Every row gives one point. Each copy is the shape, with its points in the same order, turned, moved and blurred by noise. Is it also mirrored, or only turned?

Shape (9 x 3):
[[ 0.83 -2.24 -0.47]
 [-2.26  1.41  0.43]
 [ 1.15 -0.59  1.48]
 [ 0.93 -0.78  1.90]
 [ 1.77 -2.97 -1.11]
 [ 0.54  0.37  0.58]
 [ 0.22 -2.50 -1.10]
 [-0.98 -1.19 -1.52]
 [ 1.32 -1.04 -0.36]]
Copy 1:
[[-1.85 -1.60 -0.75]
 [-0.35  2.73  0.86]
 [ 0.21 -1.31  0.75]
 [ 0.16 -1.38  1.15]
 [-2.03 -2.50 -1.69]
 [ 0.46 -0.13  0.26]
 [-2.56 -1.15 -1.20]
 [-2.19  0.68 -1.11]
 [-0.52 -1.30 -0.97]]
Copy 1 is: only turned
Copy 2:
[[ 2.36  0.52 -1.54]
 [-2.39  1.53 -0.49]
 [ 1.62  1.98  0.44]
 [ 1.70  2.41  0.32]
 [ 3.41 -0.18 -1.84]
 [ 0.47  1.08  0.46]
 [ 1.95  0.19 -2.35]
 [ 0.23 -0.13 -2.28]
 [ 1.91  0.19 -0.40]]
Copy 2 is: mirrored

Shape (9 x 6):
[[ 0.86 -0.94 -0.63  0.73 -2.01 -2.61]
 [ 2.63  0.66 -1.09  0.05  0.02 -2.88]
 [ 0.04 -1.23  3.07  2.62  2.43  0.18]
 [-1.17 -1.12 -2.76 -0.33 -0.15 -0.38]
 [ 0.95  0.31 -0.16  0.77 -0.71 -0.79]
 [ 0.39 -1.64 -0.83 -1.59  0.44  1.20]
 [-0.84 -0.62  1.48  0.18  0.62 -1.31]
 [-0.32  0.48  2.30  0.44  2.17  2.20]
 [-1.40 -1.52 -0.78 -0.60 -0.08 -0.88]]
Copy 1 (9 x 6):
[[-0.59 -1.85 -3.20 -0.52 -1.16  0.12]
 [-1.13 -1.49 -1.50 -1.72 -0.87 -2.82]
 [ 0.72 -2.94  0.63  1.74  3.33  0.59]
 [ 0.80  0.55 -1.61 -2.81 -0.18  1.36]
 [ 0.58 -1.55 -0.81 -0.16 -0.70 -0.70]
 [ 2.12 -1.63  0.32 -3.23  0.18  1.16]
 [-0.70 -2.14  0.24 -0.12  0.61  1.39]
 [ 1.87 -2.05  3.04  0.55  1.43  0.81]
 [-0.04 -0.74 -1.09 -1.81  0.10  2.17]]
Copy 1 is: only turned
Copy 2 (9 x 6):
[[ 1.65 -0.51  0.10  0.94 -2.48 -2.15]
 [ 1.94  1.95  1.02  1.55 -0.44 -2.66]
 [ 1.38 -0.88 -3.95  0.97  1.66  0.65]
 [-1.74 -1.51  1.60  0.42 -0.44 -1.83]
 [ 0.82  0.66 -0.32 -0.07 -0.68 -1.23]
 [ 0.25 -1.10  1.96 -0.52  1.16  0.03]
 [ 0.89 -1.21 -1.50 -0.67  0.82 -1.62]
 [ 0.13 -0.23 -2.23 -1.19  2.47  1.40]
 [-0.35 -2.10  0.83 -0.10 -0.19 -2.06]]
Copy 2 is: mirrored
